Each row of a before or after table is a point. The points were changed in one or more steps. Then noise was added and the rows were shuffled. The steps act on columns, c1 being the first. What was done? A step turns or swaps two columns, mirrors them in a line or flattens them onto one, adds a multiple of one to another, or multiplies or shifts one. Angles are multiples of 10 degrees, from the lower column toward the higher: turns from -170 to 170, lines from 10 to 170 but not 90. Use the fewest steps. Two steps may share a column if one is a turn and the other turns, adds or multiplies; they go together, in the order done. Otherwise the lowest column goes first.

Before (8 x 2):
[[-20  30]
 [  5  14]
 [ 47   1]
 [-32   0]
 [ 32  -6]
 [  6  19]
 [-11  27]
 [-32 -60]]
After (8 x 2):
[[ 34  60]
 [-29  -3]
 [-18  29]
 [-13 -13]
 [ 23 -22]
 [-14 -16]
 [-37   3]
 [ 23 -42]]
Steps: mirror c1 and c2 in the line at 150 degrees

Before:
[[-27  -4  -3  -7  12 -32]
 [ 14  42  45  19 -11  26]
 [-14  22 -19  11 -10  21]
 [-11  28 -18 -17  20 -30]
 [ -8 -10  11   8  15 -11]
 [  1  17  13 -18   0 -29]
 [-25  60  24  -1  -1  -8]
 [-23  34 -43  -5  21 -40]
 [-10  30 -14   2  18  41]
 [ 13  18  50  23   9 -11]
 [ -9  23  17  21 -25 -11]]
After, 11 rows:
[[  0  49 -49  20 -12  11]
 [ 14  16 -13  23 -24 -17]
 [ 11 -13  -7   9  14  -7]
 [  4  44  16   3  17  28]
 [  5  28  22  10  -9  12]
 [ 32  52 -14  -2  -2 -28]
 [  5  16  22 -16  20 -38]
 [  1   5 -11 -17  -1 -34]
 [  5  13 -52  24   8 -17]
 [ 25 -16  13  -7  12 -27]
 [  7  18  49  -6  21 -51]]
Steps: turn c1 and c3 by -160 degrees; turn c2 and c6 by -20 degrees

Before (8 x 11):
[[  1  24  21  10 -10  -7 -14   3   8 -21  19]
 [  4 -11  11 -20  -6  20  31  -9 -24  21 -11]
 [-14  16 -10   1 -24  11 -18 -14   8 -21 -38]
 [ -4  -6  -8   1  -9   9 -11  16  -1 -15  26]
 [-14  13  22  -3  13 -16  -3 -12   5 -10  13]
 [ 21  15   7  -2   6 -23   2  23  -8   7  11]
 [  4 -11   3 -25 -18   2  18   7 -18  -4  -4]
 [ -3  27   7  -5   7 -20   4 -33  -2  -7  19]]
After:
[[-13  16   7   6 -59  12 -18 -14   9 -19 -38]
 [  8 -10 -22  15 -43   4  18   7 -16  -2  -3]
 [-19  14 -17 -16  33 -15  -2 -12   3 -12  12]
 [ -5  28  -9  -1  19 -21   5 -34  -3  -7  19]
 [  5 -13 -22   6 -15  21  32  -9 -25  21 -12]
 [ 20  17  -6  -6  16 -24   4  22  -9   7  12]
 [ -5  23  -7 -21 -25  -9 -14   3   9 -22  20]
 [ -4  -6   5   6 -23  10 -12  18   0 -15  26]]
Steps: turn c3 and c4 by -130 degrees; add 0.3 times c4 to c1; multiply c5 by 2.5

Before, 13 rows:
[[ -2   9 -29  13 -26   6 -31  15 -20  18  17  22  27  -5  29 -24 -13  19]
 [ 43  20   3  -4 -16 -14  -7  -7 -12 -10  -6  45  12 -14  -4   0  -1  10]
 [  7  -6  16   4  -8 -23  -6  16 -44 -33  -7   7  -2   4  -9 -16 -20  12]
 [ 21  11   8   8  11  -1  10  23  -7  34   4   9  23 -22  14  13  -9  10]
 [ -8  -5  12 -33  15 -23 -22  20  26  35  40   9 -32   8 -38  29  -1  12]
 [-23  17 -25 -14  15  16 -15  -5 -29  48  -4  33  11  17  16 -24   8  -6]
 [ 16  18 -22  30   6  16  25  28  -7  16  16 -13  -6 -13 -12 -28  -9  12]
 [-21  44  30   8  20 -14 -17  25  -4  18 -24 -10  19 -20 -27 -24 -20  -3]
 [ 27  -5   0 -12   0   4 -17  -4 -20   7 -22 -13 -10 -20 -16  24   5  -2]
 [  8   8 -12 -15  10 -16  -6  -3 -32 -13  25 -11 -11   2   0  10 -25  21]
 [-31   0 -28  16  -9   6 -22  22   1   5  19 -22  29 -14 -47  14  31  21]
 [-11   1 -17   2 -11   5  20  36  -9 -26 -15 -25  -7 -16  33  52  -9 -26]
 [ 28 -13  -5 -60 -10   0 -16 -13 -44  -4  25  19   2 -26  23   8  -7   1]]
After, 13 rows:
[[-22  45  29  10  16  19 -16  27  -5  18 -23 -10  20 -19 -27 -25  -9  -2]
 [ 42  20   4  -4  11 -19  -5  -6 -11 -10  -5  44  11 -16  -2   0   0  11]
 [ 15  17 -23  28 -15  10  25  28  -9  16  16 -13  -5 -12 -11 -29  -2  12]
 [-12   0 -17   2  -7 -10  20  37 -10 -26 -16 -25  -7 -16  33  52  -3 -26]
 [-31   1 -27  16  -7  -8 -23  22   2   5  20 -21  30 -13 -48  14  13  20]
 [  8  -4  17   4  21 -12  -8  15 -44 -33  -5   7  -3   5  -9 -14  -7  11]
 [ -9  -4  11 -33  26   9 -22  20  27  36  40  10 -32   9 -39  29  -2  13]
 [ 20  11  10   8   3  11   9  23  -7  34   2   9  24 -22  15  13  -4  10]
 [ 26  -3   2 -12  -3   0 -17  -5 -22   7 -20 -14 -10 -19 -16  25   3  -3]
 [  8   8 -13 -15  15   7  -6  -3 -33 -13  24 -12 -11   3  -1  10  -9  19]
 [ 29 -13  -4 -58   0 -10 -16 -12 -44  -3  25  19   3 -27  23   8  -3   1]
 [-25  17 -25 -14 -12  17 -15  -4 -29  47  -1  33  12  18  15 -23   2  -6]
 [ -2   9 -27  15 -10 -26 -30  14 -22  20  17  23  28  -5  28 -24  -6  19]]
Steps: turn c5 and c6 by 80 degrees; multiply c17 by 0.4

Before:
[[-17 -17  -8  18  11   6   6 -43  25  14   3  -8  18 -12  53  -7  -9  33
    5 -31  12 -29 -10 -14   3   4   7 -49   4 -22 -16   2]
 [  0   7 -13  -8  -3  -5 -29  16   8  -1 -17  10  -5  -4   3  -3  -9 -13
    1   0   0  10  -1 -42   6  -9   7 -23 -17   2 -15  10]
 [ 20  11 -27 -11 -14 -51  25  -5 -11 -23 -19  22  -2   2 -23  -2  19 -20
   10  -4  36   4   2  -3  10  19  31  16 -25 -10 -29  16]
 [-29  39  17  15  -4   7  30  -5  40  16   2  29   4  19   6  -1 -14  -1
   16  -2 -18 -49  -4 -20   4 -29  45 -16 -44  33   3  55]
 [  5  15  41  -1  24  40 -15 -11   6  14  23  16  15 -17  11   7   4  -4
  -28 -10 -10 -22  -7   4 -21 -30  27 -27  15  16  -2   2]
 [ 10 -39 -16 -12  21  10  -3 -13  -4 -32  13  23  -8  26 -18  -9  20 -17
  -17 -12 -49  -4   4   0 -17  16  13 -11  30  19 -16 -17]
 [-22  13  -2 -20  -9   0  -5  28  21  -8  -6 -10 -14  12  -1  18  19  11
    2 -16 -15 -12   8  34 -13   7   9  -3 -19 -15 -26  11]
 [ 13 -13  33   0  21  11  42 -14  28 -29  19 -36  24 -16  44  14  13   0
   15 -10 -10 -30   5 -15  12 -47  27  10  13  23 -27  19]
 [-31  21 -41  14 -23 -24  -8   9  22   4 -27  11  -6 -38   6  19 -18   7
  -15 -15  -7   3   2  23 -32 -30   3 -23  15  24  -8   6]
 [-24 -11 -38  -7 -15 -29 -15  -2   2 -23   4  -4   5  -4  15 -17 -14   7
   29  14   4  -8  -4  12  -8 -27  25   1  23  -1 -50 -30]
 [  2   9 -45 -22 -17  -1 -22  22  12  -1  32  22  -6  25  46 -15  -6  -8
  -10 -25 -36 -22  -9  21  -9  21  17 -16  39 -32  -4  24]
 [ -5   5  -5 -15   4 -14 -18  -1   7 -14 -18 -10 -21   3 -14  -9  23  -3
   26  10  -6 -32 -14  36  -8 -37  11 -33  14 -11 -23  17]
 [-24  -6   9   4 -12  30 -24  24  22   8 -57   3  -7  19  -3  15   4   7
    5  16 -31  18  10  -4  -3 -22  16  -9  13   7   8  12]
 [ 27  30 -15  14 -22  15 -13 -12  40  29   7 -14  -3  -2  37   3 -11   5
  -12 -14   1  47   1 -22 -10 -22  17   7  11   9  -1  38]]
After, 14 rows:
[[ 11 -38 -25 -19  22  10  -4 -11  -4 -32  13  23  -8  26 -19  -8  20 -18
  -17 -11 -48  -5   4  -8 -17  16  15 -11  23  19 -17 -16]
 [-24 -15   4   6 -12  29 -23  21  22   8 -57   3  -7  19  -3  15   4   7
    5  16 -31  18  10  12  -3 -22  -9  -8  15   7   8  12]
 [ 27  12 -17  23 -22  15 -13   5  40  28   8 -14  -3  -2  37   2 -11   6
  -13 -14   1  47   1 -24 -10 -22 -33   6   5  10  -2  38]
 [-22   4   5 -32  -9   0  -5   0  21  -8  -5 -10 -15  12  -2  18  19  12
    2 -16 -15 -12   8  43 -13   8 -15  -3 -18 -15 -26  12]
 [  2  -4 -56 -35 -17  -1 -22   4  13  -1  32  22  -6  25  45 -15  -7  -8
  -10 -24 -36 -22  -9  31  -9  21 -19 -16  21 -32  -4  24]
 [-29   1  30  24  -4   7  30  10  40  16   2  30   4  19   6  -1 -14  -2
   16  -2 -18 -49  -4 -19   4 -30 -60 -16 -36  33   3  55]
 [ 12 -27  27   0  21  11  42  -1  28 -29  19 -35  24 -16  44  14  13   0
   15 -11 -10 -30   6 -20  11 -46 -12  10  23  22 -27  20]
 [  5  -6  33  -1  24  41 -14 -11   6  14  23  16  15 -17  11   7   4  -4
  -27 -10 -10 -23  -7  -4 -21 -30 -30 -27  28  16  -2   3]
 [-31  14 -43  22 -23 -24  -7  -9  23   4 -27  11  -7 -37   6  19 -17   7
  -15 -15  -6   3   2  24 -32 -30 -16 -23   0  24  -9   6]
 [-16 -17  -9  30  10   6   6 -24  25  13   3  -8  19 -12  52  -7  -9  33
    5 -31  12 -29 -10 -39   3   4   6 -49   1 -22 -15   2]
 [-24 -24 -43 -12 -15 -30 -15  -8   2 -22   4  -4   5  -4  15 -18 -13   7
   29  14   4  -8  -5   8  -8 -27 -12   1   9  -1 -50 -30]
 [  0   1  -6 -13  -2  -5 -29  39   8   0 -17  10  -5  -5   4  -3  -9 -13
    1   0   0  11  -1 -22   7  -9  -9 -23 -20   2 -15  10]
 [ 20 -12 -17 -18 -14 -51  25  -2 -11 -23 -19  22  -2   2 -23  -3  19 -20
   10  -4  36   4   2  -5   9  19 -31  17 -33 -10 -29  16]
 [ -5  -3 -10 -24   4 -14 -18 -24   7 -15 -18 -10 -21   3 -14  -9  23  -3
   26  10  -6 -32 -14  27  -8 -36 -11 -33  12 -11 -23  17]]
Steps: mirror c2 and c27 in the line at 160 degrees; turn c3 and c29 by 20 degrees; multiply c4 by 1.6; turn c8 and c24 by 40 degrees
